Rows are points. Before rounding, the points of a table are all equally far from one centre. They may lie mostly on one side of it. Write the centre, to within rounding.
(in the rows, 128 means zero)

Points (6 x 2):
[[ 98  90]
 [ 76 125]
 [ 77 140]
 [103 170]
 [148  94]
 [ 87  99]]
Centre: [120 129]

Points (13 x 8):
[[142 145 144 102 136 138 148 181]
 [160 162  79  64 166 141 122 178]
 [179 143 121  72 192 130 100 124]
 [162 159  97 112 142 122 136  66]
 [136 110  70  97 160 153 175 181]
 [168 140  97  44 142 146 102 176]
 [152 142  66  72 117  75 151 108]
 [142 141 111  99  73 122 152 147]
 [121 185 141  85 152 127 112 125]
 [143 172  81 102 172 150 163 154]
 [169 104  78 153 144 165 133 125]
 [134 149  80 118  97 138 173 104]
 [171 176 102 116 126 147 136 150]]
Centre: [129 117  94  90 142 132 122 126]

Points, 18 rows:
[[ 58 117 105  56 118  97 100 108 147 132 138 116 115  89]
 [ 78 138 124  38 113 100 122  97 108 143 133  99 127 137]
 [ 70  99  99  37 115 113 107 113 119 149 119 126 104  92]
 [ 82 121 119  42 113  98  76  95 139 171 136 113 132 104]
 [ 91 121 126  59 117 106 122 101 119 170 173 126 133 155]
 [ 94 110 109  43 138 113  65 127 114 155 105 113 122  96]
 [103 131 111  53 125 108  52  92 114 150 156 100 124 107]
 [ 99  79 105  53  92 111  98 109 118 160 143  98 135 120]
 [ 98 112 110  48 129 169  87 121 108 163 130  76 107  84]
 [ 71  87  92  49 113 165 113 123 117 151 114  96 114 101]
 [ 69 117  96  75 103 142  92 162 129 141 125 139 125 100]
 [103  86 125  63  80 109 109 122 125 150 145 113 143 124]
 [ 73 123  88  43 150 128  87 113 146 143 155 124 134 102]
 [ 95 125 120  38 114  99 113 100 106 158 150 122 116  80]
 [109 133 106  45 151 102  86 121 126 164 135  92 142 113]
 [ 81  89 119  66 106 130  85 138 138 155 138  88 150 103]
 [108 136  67  75  90 115 106 108 126 160 168 126 135 115]
 [ 88 103  77  35 112 117 101  91 105 139 134 120 118 113]]
Centre: [100 125 119  97 128 142 107  98 123 149 127 120 121 114]

Points, 28 rows:
[[165 125 144 122 121 122 178 169 170 122 156 103 160 212 112  98 151 164
  157  73 146  89 155 103]
 [115 146 126 144 139 111 163 166 179 114 167 130 118 187  97 127 146 179
  147  66 184  94 153 101]
 [151 118 115 120 151 149 149 157 157 124 189  93  74 171 139 129 156 130
  136  84 127  95 149  98]
 [121 102 161 145 139 136 157 148 150 122 162  82 145 194 117 106 151 164
  152 102 180  81 143  92]
 [130 155 172 129 156 123 124 164 165 141 155 104 120 207 113  76 149 164
  144  61 167 108 138 124]
 [126 136 122 129 159 127 162 167 175 102 147  77 146 199 106 132 147 147
  173  75 180  92 136 111]
 [152 120 135 117 145 148 158 189 136  92 188  80 120 176 137 100 159 166
  138  88 162 108 114  96]
 [142 136 126 132 128 128 152 173 179 121 187 102 140 149 122 101 133 178
  153  88 152  91 145  63]
 [143 138 139 148 146 149 169 161 169 115 188 121  99 156  96 104 156 161
  148  89 147  92 172 110]
 [163 107 146 164 135 136 159 144 157 109 142 100 127 224 114 122 141 177
  161  85 147 120 148  87]
 [145  89 174 136 172 147 178 156 144 123 151  74 141 210 114 118 138 161
  135  88 130 100  90  65]
 [137 114 148 160 138 155 164 161 159 129 157 107 118 210  96 133 157 182
  145 114 137  99 153  82]
 [121 132 125 132 127 125 192 171 199 135 184 118 125 190  86 103 164 156
  125  69 158 114 129  98]
 [118 131 154 137 142 140 145 166 186 121 180  58 124 182 118 104 155 155
  131 100 134 105 168 111]
 [137 137 122 117 141 163 159 154 158  89 184  91 120 167 131 140 125 172
  129  81 153 132 104  86]
 [150 145 129 171 128 118 175 163 163 109 193  82 138 218  98 109 148 158
  110  88 139 115 143 115]
 [123 154 154 129 144 124 184 175 173 109 158  43 113 204 108 124 142 158
  119  86 160  68 120  87]
 [156 128 160 156 117 132 149 164 171 147 139  76 131 194  81  92 134 155
  154  64 150  89 154  73]
 [136 115 131 139 147 131 196 158 177 102 165  90 134 189  91  71 153 152
  139  76 167  98 128  45]
 [130 104 162 129 151 144 167 179 168  95 179  86 153 161 131 108 123 160
  130 113 164  92 138 102]
 [155 110 154 131 131 115 174 180 156  95 154  94 153 205 121 111 145 186
  159 108 143 115 158  81]
 [158 128 151 158 152 140 136 158 167 114 162  77 141 195 128 128 152 159
  123  83 131  85 182  83]
 [138 117 144 157 151 133 162 185 154  89 169  82 131 204 121 106 166 164
  145  82 169 105  96  88]
 [150 147 153 130 152 131 171 160 165 115 179  77 143 193 137 117 165 160
  148  74 161 100 127  59]
 [157 142 146 109 152 124 187 129 174 117 161  63 127 187  97 106 134 157
  162  72 158  93 147 117]
 [143 130 157 166 163 124 170 193 181  99 174 125 113 184 115 128 152 157
  139  64 154  87 122  69]
 [139 127 164 141 133 164 177 142 161 104 181 113 132 210 113 116 129 144
  143  76 137  98 140 107]
 [119 122 137 134 116 114 183 170 166  99 174 100 132 175 121 131 130 199
  134 141 129 118 125  87]]
Centre: [126 138 130 136 153 108 170 159 134 124 112 106 123 160 116 104 135 141
 110  86 124 113 127  96]

Points (28 x 24):
[[ 98  98 127 148 125  98 195 168 137 114 149 167 177  92 138  67  79 122
  113 113 102 177 151 103]
 [100  95 189  97 129 125 126 174 140  89 131 151 152  78 137  70  75 119
  117 131 124 166 164 119]
 [117 117 175 164 129 131 168 203 153  81 115 134 177 127 121  63  64 124
   88 112 101 164 143 106]
 [ 93  95 146 108 168 143 177 149 124 134 106 116 173  70 129  62  92 122
  106  82 148 172 160 130]
 [132  96  91 145 144 151 140 164 127 132 138 139 177 120 122  94 105 151
  145  88 100 223 152 120]
 [ 91 108 146 124 111 153 182 179 125  79 129 151 164 136 104  79  92  82
  113  83  96 160 158 137]
 [112 103 168 154 101 139 160 173 131 104 113 151 167  78 108  47  78 103
  105 111 130 179 166  89]
 [ 80  87 115 112 109 169 198 156 114 113 128 166 165 119 108  68 108 113
   86 119 107 160 145 104]
 [ 88  74 164 129 113 149 193 193 132  87 156 140 179  79 147 105 107 116
   93 135 107 179 131  90]
 [143 112 163  99 136 125 172 166 171  74 143 139 204 109 103  67  86 124
  128  91  90 205 154 136]
 [113 111 150  90 122 146 164 174 131 136 120 157 170 106 139  32  82 102
  121 113 123 132 140 117]
 [ 98 133 110 111 135 182 150 166 155  88 129 142 144 105 114  62  84 131
  124 119 122 179 155 118]
 [ 91  92 136 113 123 162 157 183 135  82  97 161 171 153 152  59 122 115
   99  90 129 187 152 105]
 [122 101 132 120 100 155 157 200 137 112 131 154 168 109 144  62  72  92
   96 140  98 167 143  95]
 [100 108 166 109 126 167 176 149 114  76 134 165 180 128  84  62 107 125
  108 123  92 161 151 114]
 [ 86  90 150 114 150 179 149 173 128 115 116 150 175 111 149  87 106  99
  127  98  91 183 162 117]
 [102  74 109 139 123 157 168 110 124 111 118 170 188 103 111  51  83 130
  100  88 133 178 139 118]
 [117 109 135 132 102 140 167 164 139 118 112 178 184 118 120  83  88  91
   97  83  66 197 127 124]
 [ 91  99 111 136 114 125 179 175 114  83 136 146 162 140 109  78 103 113
  135  72  79 177 158 106]
 [ 88  85 133 136 127 160 150 176 161 114 134 145 176 100 118  70 102 123
  157 134 125 209 162 129]
 [ 82 103 156 110 123 132 153 180 128  60 143 120 184 142 102  84  80  91
  134 130  98 189 147  92]
 [ 95 104 152 143 135 146 137 173 138  83  98 158 166 113 115  83 102  92
  127 121  82 207 135  97]
 [130 106 162 113 138 133 155 159 147  67 135 176 153 109  98  60 100 119
   91  69 141 177 130 107]
 [ 98  84 113  83 154 134 142 184 158  89 123 133 182  93 120  73  93 120
   94 108  95 172 141 100]
 [114 119 133 132 121 151 166 157 133 136 121 161 193  90 109  87  90 109
  124  85  75 199 177 113]
 [ 91 141 125 118 108 149 159 163 115  84 132 155 158  98 107  66  67 131
  105  93 122 193 149 124]
 [102 107 102 143 134 137 145 178 107  97  88 151 186 105 129  84  66  99
  124  93 109 183 131 119]
 [ 98 128 151 139 143 135 142 173 120 125 132 143 190 111  97  62 137 145
  132  96 127 196 104 118]]
Centre: [138  98 150 115 100 127 167 134 145 113 107 112 167 129 127 123 102 138
 123 113 132 163 132 106]
